Each row is a point. The last column is the point's height on a tilted bowl or saddle (a function of degree 2), plus a little noise. Count its main directions that bend up, bend down and stay straight.

Points (10 x 3):
[[-0.13 -0.29  0.34]
 [-0.26 -0.65  0.28]
 [ 0.73 -0.46  0.69]
 [-0.29  0.43 -0.75]
 [-0.37 -0.28  0.21]
 [ 0.09 -0.41  0.46]
 [ 0.12  0.29 -0.26]
 [-0.01  0.07  0.03]
 [-0.49  0.11 -0.17]
 [-0.52 -0.78  0.19]]
Directions: 0 up, 1 down, 1 straight

Points (11 x 3):
[[-0.11  0.40  0.16]
 [ 0.58  0.04  0.62]
 [-0.16  0.05  0.10]
 [ 0.48  0.61  0.66]
 [-0.47 -0.56  0.12]
 [ 0.69  0.09  0.81]
 [-0.80  0.16  0.39]
 [-0.16  0.14  0.14]
 [-0.38 -0.11  0.06]
 [ 0.22  0.17  0.28]
 [-0.10 -0.67  0.01]]
Directions: 1 up, 0 down, 1 straight

Points (18 x 4):
[[ 0.61 -0.68 -0.14 -0.26]
 [-0.53  0.46  0.01  0.17]
 [-0.20 -0.35  0.24  0.40]
 [-0.17 -0.23 -0.95  0.04]
 [ 0.18  0.07 -0.41  0.06]
 [-0.12  0.36  0.42  0.14]
 [-0.38 -0.14  0.06  0.31]
 [-0.15  0.15 -0.47  0.26]
 [-0.23 -0.05 -0.35  0.24]
 [-0.17  0.94  0.03 -0.04]
 [ 0.13  0.12 -0.20  0.15]
 [-0.29 -0.06 -0.05  0.28]
 [-0.03 -0.39  1.07  1.14]
 [-0.31  0.49 -0.61  0.52]
 [-0.35 -0.16 -0.06  0.29]
 [ 0.19  0.10 -0.17  0.13]
 [-0.04 -0.41 -0.32  0.02]
 [ 0.19 -0.56 -1.05 -0.79]]
Directions: 1 up, 1 down, 1 straight

Points (21 x 5):
[[ 0.17 -0.38 -0.46  0.12 -0.19]
 [ 0.44  0.06 -0.06 -0.54 -0.06]
 [-0.04 -0.32  0.62  0.15  0.12]
 [-0.22  0.32  0.41 -0.01  0.09]
 [-0.05 -0.02  0.02  0.37 -0.20]
 [ 0.74 -0.01 -0.09  0.12 -0.60]
 [-0.01 -0.86 -0.08 -0.06  0.21]
 [ 0.16  0.34  0.14  0.25 -0.10]
 [-0.01  0.30 -0.16  0.74 -0.25]
 [ 0.15  0.08  0.23 -0.04 -0.10]
 [-0.34 -0.20 -0.27 -0.52  0.24]
 [-0.11 -0.01 -0.26 -0.47  0.18]
 [-0.35  0.38 -0.52 -0.75  0.60]
 [-0.51 -1.08  0.45  0.65  0.62]
 [-0.61 -0.05  0.30 -0.10 -0.08]
 [ 0.00  1.28  0.33 -1.06  1.31]
 [-0.31  0.06 -0.31  0.35 -0.30]
 [ 0.15 -0.01 -0.27  0.39 -0.32]
 [-0.45  0.38 -0.37  0.22 -0.23]
 [-0.20 -0.19  0.59 -0.08  0.12]
 [ 0.12 -0.28  0.67  0.33  0.11]]
Directions: 2 up, 1 down, 1 straight
